Each wall is flat, endless, passes through zero and stands at right angles to its row. A trip goes straight from one point to another. Which walls does it cross, in order?

Walls:
(1): [-0.29  0.46 -0.17]
(2): [-0.11  0.26 -0.38]
(3): [ 0.44 -0.49 -0.66]
(4): [-0.59  0.15  0.28]
(5): [-0.33  0.16 -0.11]
(6): [-0.02 -0.09  0.61]
Trips:
[-0.32 -0.47 -0.26] to [-0.45  0.14 -0.02] => 1, 3
[ 0.24 -0.14 -0.24] to [ 0.58 -0.36 -0.17] => 2
[-0.22 -0.21  0.50] to [-0.42  0.19  0.19] => 5, 1, 2
[ 0.22  0.15 -0.27] to [-0.09  0.13  0.09] => 5, 3, 4, 6

Walls:
(1): [ 0.19  0.35  0.02  0.17 -0.29 -0.49  0.00 -0.44 -0.24 -0.49  0.43  0.38
 -0.20 -0.37]
(2): [-0.07  0.30 -0.28 -0.27  0.43 -0.02 -0.06  0.25 -0.45 -0.19  0.28  0.16
 -0.24  0.19]
(3): [ 0.18  0.67 -0.38  0.27  0.00  0.19  0.55 -0.19  0.19 -0.18  0.29  0.35
 -0.34  0.10]
(4): [-0.25  0.11 -0.62  0.25  0.17 -0.38 -0.04  0.03  0.20 -0.25 -0.37 -0.25
 -0.18  0.04]
(5): [-0.68  0.50 -0.17 -0.73  0.03  0.03  0.01 -0.09 -0.20 -0.36  0.20 -0.02
  0.66  0.16]
(6): [ 0.00 -0.07  0.08  0.17  0.26 -0.52 -0.64  0.47 -0.38 -0.09  0.47  0.65
  0.27  0.53]
Trips:
[ 0.23  0.13 -0.33 -0.20  0.16  0.06  0.12  0.29  0.05  0.22 -0.10 -0.27
 -0.15 -0.17] to [ 0.46  0.38  0.55  0.20 -0.32 -0.15  0.63 -0.33 -0.21  0.48 -0.08 -0.63
 -0.03 -0.47] => 2, 4, 1
[-0.39  0.02  0.43  0.23 -0.13  0.30 -0.04 -0.24 -0.06 -0.06 -0.21  0.04
  0.16  0.09] to [ 0.03 -0.22 -0.18 -0.14 -0.15 -0.30  0.69  0.16  0.00 -0.47 -0.14 -0.14
 -0.22 -0.49] => 1, 4, 3, 5
[ 0.50  0.28  0.07 -0.37  0.47  0.99 -0.25  0.37 -0.38 -0.32  0.14  0.02
  0.04  0.31] to [ 0.17 -0.35 -0.46  0.25 -0.13  0.06  0.35  0.20 -0.01  0.21 -0.12 -0.38
  0.46 -0.26] => 6, 3, 5, 2, 4
[-0.75 -0.44 -0.01 -0.14  0.19  0.17 -0.17 -0.50  0.06 -0.58  0.07  0.24
  0.32 -0.20] to [-0.66  0.31  0.07 -0.03  0.30 -0.09 -0.19  0.01 -0.24 -0.19 -0.01  0.18
 -0.29  0.34] => 2, 3
